Rows are points. To make a cloud, some directions were put in groups of two or more. Within a group, all points are equally far from the middle, so they leave a hole (a ring in 2 directions, a hollow ball in 3). The other directions are filled evenly. Then the cloud was stretched, turned, moved and blurred a little. Count the holes, and give their numbers of directions, smallest first.

Cloud:
[10 13]
[9 -37]
[-16 -24]
[25 3]
[0 -23]
[11 -32]
[-1 -15]
[-25 10]
[-42 -20]
[-8 39]
[-4 -60]
[3 -29]
[-4 -32]
Holes: 0

Cloud, 22 rows:
[-33 -7 -34]
[-2 33 -11]
[-23 -12 53]
[-47 -4 -12]
[15 -29 -59]
[13 35 40]
[-26 -21 -22]
[15 29 30]
[-20 48 -10]
[28 51 -40]
[54 2 26]
[54 43 -12]
[-51 -26 21]
[21 4 23]
[-5 39 6]
[0 -2 -17]
[-56 -18 10]
[-39 -11 -19]
[8 18 22]
[-28 -7 -23]
[60 11 0]
[9 5 -21]
Holes: 0

Cloud (22 x 3):
[1 3 12]
[25 -4 17]
[10 2 26]
[22 37 17]
[-2 3 -35]
[-25 -39 -22]
[-40 14 14]
[-21 34 -28]
[-21 -11 21]
[6 -35 47]
[-40 -3 -2]
[7 36 -34]
[-43 10 24]
[-49 -15 55]
[26 -31 8]
[-34 -53 15]
[-37 -25 38]
[30 -27 16]
[-33 -8 21]
[-49 -58 60]
[24 -30 -20]
[22 -16 21]
Holes: 0

Cloud, 30 rows:
[18 -23 15 9]
[-27 8 -10 -19]
[39 -17 -1 9]
[41 -1 -11 23]
[60 -1 3 -1]
[54 0 9 3]
[33 -5 -8 22]
[-18 -10 -6 0]
[21 10 8 -1]
[24 -25 -3 11]
[20 -6 3 -19]
[-2 10 -10 -13]
[18 -4 -11 16]
[-25 1 9 -16]
[-20 4 24 -8]
[-3 -22 6 -5]
[-13 10 17 -20]
[19 -24 -15 -16]
[9 1 5 -26]
[9 16 -16 -13]
[21 16 17 2]
[9 -1 -7 8]
[24 6 -5 17]
[10 10 1 -10]
[1 -9 9 -4]
[9 -5 -10 12]
[11 -1 4 -17]
[-18 -6 -9 -19]
[11 -6 20 -9]
[0 6 20 1]
Holes: 0

Cloud, 31 rows:
[-19 21 -50 25]
[-12 -5 27 -11]
[14 17 -33 2]
[-15 15 -14 44]
[13 19 -30 -9]
[-25 -12 36 6]
[-34 -10 8 37]
[9 17 -25 -18]
[-38 -11 25 11]
[-20 30 -49 -15]
[-10 0 21 -13]
[-8 -35 26 17]
[2 -14 5 34]
[-12 -28 37 -1]
[-20 -4 10 45]
[-36 -17 -6 25]
[-22 -21 40 16]
[-26 -31 -5 11]
[-14 1 3 45]
[-6 39 -25 13]
[-2 -29 8 24]
[-26 -19 -3 -23]
[-18 5 -26 -32]
[-39 -14 23 19]
[-18 37 -55 6]
[-13 -37 20 -5]
[-31 23 -13 -12]
[-6 22 -60 3]
[-9 -35 30 14]
[-9 -17 -26 21]
[-42 -18 5 4]
Holes: 2 (2, 2)
